Each row is a point. Each copy is the shape, with its points in the same order, turned, moved and blurred by noise. Say if it was mirrored as well.

Shape (8 x 3):
[[-15.4 -26.4   7.2]
 [  7.6  -8.2 -43.1]
 [ 16.3  -2.8 -17.3]
 [-22.9  -9.8   6.7]
 [-21.9  28.7 -11.3]
 [  7.4 -20.0   8.6]
 [  0.7  21.3  29.7]
 [-11.1   3.8   7.9]]
Copy 1 (8 x 3):
[[-16.3  24.3  -2.9]
 [ 25.5  -7.1 -31.8]
 [ 21.1  -4.1  -3.7]
 [-24.4   6.2  -3.6]
 [-16.9 -34.3  -7.0]
 [  3.5  19.5   7.4]
 [-14.1 -14.0  35.7]
 [-14.3  -5.1   6.8]]
Copy 1 is: mirrored
Copy 2 (8 x 3):
[[ -7.7  25.7  10.1]
 [ 41.6  -3.8  10.1]
 [ 17.7 -13.3  16.2]
 [ -8.5  19.7  -5.6]
 [  4.6 -11.0 -32.8]
 [ -9.4   6.5  22.9]
 [-33.5 -20.3  -7.3]
 [-11.0   2.6  -6.5]]
Copy 2 is: mirrored

Shape (8 x 3):
[[ -7.0 -37.2   9.0]
 [-20.0  12.6  -1.5]
 [  7.0  -2.0  23.8]
 [ 23.2   3.4 -19.5]
 [  4.2 -34.3   8.4]
 [ 24.1 -15.6   0.3]
 [-10.0  21.9   3.0]
 [  2.5   5.6  31.7]]
Copy 1 (8 x 3):
[[-31.9 -28.3  -4.4]
 [ 18.8  -5.4 -12.6]
 [ -0.3 -17.5  22.0]
 [-11.5  24.4   9.1]
 [-31.7 -18.4   4.1]
 [-24.8   2.3  18.2]
 [ 23.6  -4.1   1.8]
 [ 10.1 -24.6  24.8]]
Copy 1 is: mirrored
Copy 2 (8 x 3):
[[ 10.0  29.9  17.2]
 [-19.8  -0.7  -8.5]
 [ 17.6   8.6 -18.4]
 [ 10.6 -25.2  15.1]
 [ 15.6  23.1  19.2]
 [ 24.9  -4.2  12.0]
 [-16.6  -9.4 -20.2]
 [ 10.4  17.7 -24.9]]
Copy 2 is: only turned
Copy 3 (8 x 3):
[[ -8.0  13.5 -36.4]
 [ 11.7  27.3  14.5]
 [ 23.4  -3.2  -9.4]
 [-11.0 -14.5  18.1]
 [ -7.9   1.5 -30.3]
 [ -5.6 -18.5  -7.9]
 [ 17.8  16.1  20.0]
 [ 35.6   3.9  -9.4]]
Copy 3 is: mirrored

Shape (8 x 4):
[[-18.2  -9.3  16.1 -12.3]
 [  1.4   4.0   2.0 -10.4]
 [-29.9  -2.4  -2.4   4.0]
 [-30.8  -0.7 -12.0  -0.8]
 [  0.3  13.8 -11.5   2.9]
 [-11.4  -8.2  19.3  38.2]
 [ 18.4 -16.4  39.5  32.2]
 [-16.4  30.5  -4.2  -5.1]]
Copy 1 (8 x 4):
[[ -8.3  -7.4 -20.6  -2.8]
 [ -0.3 -15.3   3.5   4.6]
 [-30.2   0.6  -8.8  -2.3]
 [-32.1  -1.7  -2.0 -12.0]
 [-15.6 -11.3  20.4   9.1]
 [-19.9  21.7 -13.7  36.6]
 [ 14.5  18.0 -18.1  47.4]
 [-30.7 -29.5  10.5   8.3]]
Copy 1 is: only turned
Copy 2 (8 x 4):
[[ 13.1  18.0   9.9  11.4]
 [ -2.9  11.6   1.2  -7.3]
 [  6.2  -0.5  -3.4  25.1]
 [  6.4   1.3 -14.5  22.8]
 [-15.5  -3.5  -6.6  -3.9]
 [ -2.1 -23.3  34.2  20.7]
 [  2.8 -14.9  58.1  -5.7]
 [-26.5  13.0 -10.9  13.7]]
Copy 2 is: mirrored
Copy 3 (8 x 4):
[[ 27.8   7.3  -5.8   0.3]
 [  8.0  -7.4  -0.9 -13.4]
 [ 21.8  -9.4   7.6  19.0]
 [ 22.2 -13.2  17.9  15.7]
 [ -2.5 -22.4   6.1  -3.8]
 [ -6.7   1.1 -22.5  34.0]
 [-19.4  20.5 -41.9  12.6]
 [ 17.7 -38.1  -0.2  -3.4]]
Copy 3 is: mirrored
Copy 4 (8 x 4):
[[  3.2   6.3  -7.7  18.6]
 [  5.8   1.6   2.7  -7.0]
 [-22.3  14.0  -6.2   6.4]
 [-21.4  17.1   3.2   4.9]
 [-15.9   0.3   5.1 -21.8]
 [-29.0 -16.3 -35.4   5.2]
 [ -6.9 -41.4 -39.9   3.3]
 [ -5.1  28.1  -9.4 -18.6]]
Copy 4 is: only turned
